Rows are points. To make a cloud, some directions were put in groups of two or more. Within a group, all points are equally far from the middle, so they leave a hole (a ring in 2 directions, a hollow ball in 3). The other directions are filled evenly. Then the cloud was stretched, turned, moved and blurred a little. Count the holes, and give their numbers of directions, smallest first.
In the rows, zero is written as 128.

Cloud, 20 rows:
[[101  86 125]
 [161  80 113]
 [131 123 157]
 [128 139  66]
 [154 113 171]
 [152 171 106]
 [126 135 145]
 [184 101 124]
 [112  89 100]
 [110  82 104]
 [149  94 140]
 [110  95 133]
 [183 107 136]
 [103 110  89]
 [133 154  95]
 [138  91 145]
 [148 162 152]
 [157 119 166]
 [135 136 172]
 [133  68 116]]
Holes: 0

Cloud:
[[ 96 111 136 132]
 [ 97 112 130 127]
 [139  78 122  96]
 [140 108  89 112]
 [158 159 172 173]
 [165 137 146  73]
 [107 115  97  95]
 [126 173 135  88]
 [130  90 100  71]
 [ 92 125 158 107]
 [137  92 103  94]
 [122  78 131 135]
 [152 123  82 146]
 [173 117 101 126]
 [112 153 150  70]
 [167  88 152 111]
 [178 118 115 116]
 [ 97 101 133 125]
 [155 130  71 138]
 [131 172 145 121]
 [137  79 130 150]
 [166  97 123 150]
 [137 168 145  88]
 [119  97  93  65]
 [122 107  97 112]
 [125 171 136  79]
 [111 124 122 174]]
Holes: 1 (2)

Cloud:
[[152 164  65 147  98 129]
 [127 118 177 129 103 102]
 [ 88 163  86 139  87 137]
 [115 156 100 167 132 107]
 [121 103 162 143  66 127]
 [182 150  87 105 121 167]
 [112 108 136 135 107 111]
 [159 156  94  91 183 151]
 [159 172 144 166 140 150]
 [148 110 156  88 161 115]
 [155  88 142 133 121 152]
 [179 134 156 111  93 125]
 [123 161 163 137  93  96]
 [167 100 109 115 148 102]
 [110  84 102 108  85 125]
 [118 159  92 172 111 109]
 [163 113 156  89 127  94]
 [156 107 137 115 165 148]
 [160 122  83  89 112 151]
 [148 186  92 102 155 110]
 [ 96 149  86 103 132 123]
 [ 89 154 183 143 153 143]
 [129 189 139 110 146  92]
 [169 144 151 133 119 102]
 [173 114 119 100 146 132]
 [154 172 134 114 117 176]
 [ 88 159 124 141  91  93]
 [118 121 170 169 118 149]
 [113 172  91 113 128 134]
 [ 84 102 122 153 117  77]
 [143 104  77 152 107 128]
 [195 113  97 157  99 148]
 [169 121 116 157 137 163]
 [159 138 153 179  91 168]
 [117  97  93 100  84 131]
 [107 155 161 126  84 134]
 [139 103 115  87  92 155]
 [175 138 159 155 129  99]
 [154 174 138 109 109 127]
 [163 102 133 128  98 103]
 [ 81 125 158 173 152 151]
 [101 100 112 145 122  66]
 [143 159  90 168 162 156]
 [104 173 160 133  95 146]
 [167 120 113  98 191 139]
 [131 181 144 115 145  95]
 [ 95 109  99 164 157 141]
 [ 94 151  82 145 130 142]
 [117  87  96  86 146  98]
 [191 124 144 112 124 160]
 [122 120 135 107  81 108]
 [175 131 144 143 125 157]
 [174 149 154 121 108 144]]
Holes: 0

Cloud (74 x 8):
[[132 171 126 143 158 173  96  99]
 [129 100 138 158 143 126 142 180]
 [134 153 160 106 134 127 114 122]
 [130 151 138 126 144 109 169 145]
 [ 93 168 133 112 140 145 118 103]
 [126  80 178 148  88 151 136 106]
 [131 122 172 137 132 109 151  84]
 [137  98 159 124  67 125 111 140]
 [155 155 144 108 186 159 119 109]
 [104 167 155  80 185 125 168 148]
 [125 117 196 150 143 131 120 113]
 [ 69 134 183 115 121 157 130 135]
 [122 130 145 156 105 102 115 125]
 [128 164 144 176 113 145 177 102]
 [116 101 145 146 122  91 104  96]
 [ 56 140 167 143 124 101 130 103]
 [ 74  84 159  83  95 153 152 105]
 [ 84 127 128 136  95  89 116 146]
 [ 94 105 112 163  99 158 132 151]
 [127  91 160 118 115 168 150 156]
 [ 56 137 134 131 101 121 165  92]
 [157 175 106 142  87  99 141 118]
 [102  99 152 122  83  95 142  94]
 [131  80 116 120 155  96 143  86]
 [ 88  81 140 107 114  85 156  94]
 [120 152 162 120 121 137  81 145]
 [ 98  67 147 132 148 116 119 134]
 [136 176 149 154 162 179 130  90]
 [107 102 139 103 106  99 131 112]
 [152 147 182 148 106  99 164 120]
 [126 136 141 168  61  96 141  90]
 [ 88  94  98 143  91 125 161 140]
 [127 194 130 170  98 116 121 116]
 [ 88 144 138 194  67 138 136 120]
 [109 163 136 140 114 192 149 142]
 [118  76 169 109 142 128 162 149]
 [124 137 179 187  81 140 138 152]
 [169 124 192 139 145 174 105  79]
 [ 80 134 146 134 101  91 136  82]
 [149 116 131 153  98  73 105  76]
 [106 154 163 105 151 157  98 136]
 [142  60 160 121 125 127  98 103]
 [ 87 131 116  90 150  91 109 132]
 [ 92 110 112  95 106 132 182 100]
 [150 145 145 112 166 125 103 169]
 [125  91 120 116 133  93 179 152]
 [ 91 138 164 112 124 116 140 126]
 [159 121 113  56 164 102 171 127]
 [116 126 158 151 109 106 185  75]
 [156 165 111 144 145 109 149 161]
 [124 151 123 131 137 202 141 154]
 [ 84  95 119 139 105 141 175  98]
 [ 81 106 155 105 117 112 160  73]
 [128 141 155 115 136 145 167 108]
 [115 176 174 132 132  92 126 140]
 [148  95  92 155 116  81 114  83]
 [157 132 144  88 133  93 170 141]
 [178 156 118  97 104  92 144 118]
 [135 101 191 193 130 161  99 106]
 [139  96 171 153 120 100 133 107]
 [100 136 133  94 165 131 154 116]
 [106 141 171 136 176 160 127 105]
 [137 110 125 165 128 128 122 169]
 [ 97 109 107 167  93 105 137 178]
 [134 156 165 152 109 119 153 137]
 [114 130 128 150 119 109 144 170]
 [141 155 143 219 112 112 100 101]
 [140 114 144  94 176 166 100 113]
 [ 84 125 134 118 132 171 108  98]
 [174 120 159  92 151  74  99 104]
 [118  95 151 128 118 175 114  61]
 [ 66 129 119 112 135 160  99  88]
 [118 109 131 157  93 115 117  81]
 [158 139  74 103 133 140 145 106]]
Holes: 0
